Each row of a before or after table is a point. One or more steps were done to the points. Then noise was added and the rows were shuffled. The steps act on columns, c1 being the first. Write out the steps. A step turns or swaps two columns, mirrors them in a line or flattens them onto one, adds a multiple of one to another, or multiplies or shifts one. Angles are multiples of 10 degrees, from the lower column toward the higher: turns from -170 to 170, lines from 10 to 170 but not 90. Use the fewest steps. Two steps may share a column if one is a turn and the other turns, adds or multiplies; they go together, in the order done. Otherwise the lowest column goes first.
In the rows, 128 means zero.

Before (14 x 2)
[[131 148]
 [199 110]
 [179 124]
 [117 135]
 [119 151]
 [117 117]
 [134 143]
 [103 148]
 [178 101]
 [110 163]
 [173 121]
 [138 127]
 [199 123]
 [156 121]]
After (14 x 2)
[[170  69]
 [158  94]
 [142 108]
 [144 141]
 [122 157]
 [148  76]
 [124 139]
 [137 122]
 [138 166]
 [180  77]
 [111 129]
 [165  91]
 [135 152]
 [142 134]]
Steps: turn c1 and c2 by -40 degrees

Before (14 x 6)
[[ 92 117 145 171 104 157]
 [ 93 172 126 142 113 160]
 [194 160  58 148  71  93]
 [133 120 165 171 136 152]
 [101 134 139 145 132 109]
 [180 101  98 141  89 113]
 [148 107 153 129 163 136]
 [111  71  67 142 112 128]
 [138 100  97 112  86 111]
 [ 89 165 129 143 156 111]
 [171 126 140 137  79  96]
 [166  89 134 124 169 154]
 [173 145 111 163 108 120]
 [115 147 110 159 102  92]]
After (14 x 6)
[[ 59 115 193 124  63  98]
 [ 67  75 108 125 152 131]
 [128 172  90 127 125 114]
 [145 106  91 134 115 164]
 [127 151  93 132  88 162]
 [112 127 173 128 101 126]
 [138  94 171 123  92  99]
 [ 96  77 139 125 114 109]
 [111 126 115 123  96  95]
 [133 124 167 134 185 152]
 [ 99  81 182 126 115 116]
 [164 128 135 134 139 157]
 [138 135 102 124 127 112]
 [153 134 147 128 167 136]]
Steps: swap c1 and c3; turn c2 and c5 by -40 degrees; flatten c4 and c6 onto the line at 80 degrees

Before (14 x 11)
[[137 153 122 116 135 108 138 123 119 136 181]
 [154 139 146 178  90  88 115 135 158 175 101]
 [114 144  92 140 134 166 123  88 140  96 108]
 [144 136 119 110 135 123 105  73 139  97 150]
 [ 83 137 165 180 109 127 149 184 156 108 118]
 [100 116 138 181  72 144 181 155 152 145 117]
 [168 134 141 167  85  90 150 128 171 146 126]
 [102 105 143 143  56  92 141 137 178 151  65]
 [102 118 110 173 116 111 163 170 195 120 127]
 [187 175 161 122  77  91 145 130 174 149 110]
 [102 112  70 120 137 166 126 138 117  95  70]
 [138 113 132 116 153 158 128 108 157 140 114]
 [124 107 112 133 163 138 155 100 108  84  98]
 [131  82  99 125 121 175 110 130 119  76 101]]
After (14 x 11)
[[ 98 112 110 138 191 118 156 124  98  99 158]
 [ 94  81 139 144 100  83 109 133 101  87 164]
 [118 134  77 110 111 124 105 154 106  94 213]
 [ 79 139 168 178 130 144 148 127 190 142 179]
 [140 113 106 128 152  98 128 155 141 131 175]
 [ 93 145 104 154 133 100 126 163  92 112 171]
 [ 85 113 154 133 136  88 127 145  75 121 128]
 [185 174 120 113  93 157 147 154 173 108 171]
 [106 119 172 164 154 156 165 186 160 135 186]
 [127 103 129 130  69 167 141 164 168 163 126]
 [168 133 123 151 109 177 151 161 154 115 190]
 [118 117 150 185 123 132 180 139 155 159 178]
 [143 151 123 108 147 144 140 123 119 131 242]
 [174 144 132 159  77 183 117 149 160 151 163]]
Steps: turn c1 and c10 by -40 degrees; turn c3 and c8 by -110 degrees; turn c8 and c9 by -60 degrees; mirror c4 and c6 in the line at 10 degrees; add 1 times c7 to c5; shift c11 by 60
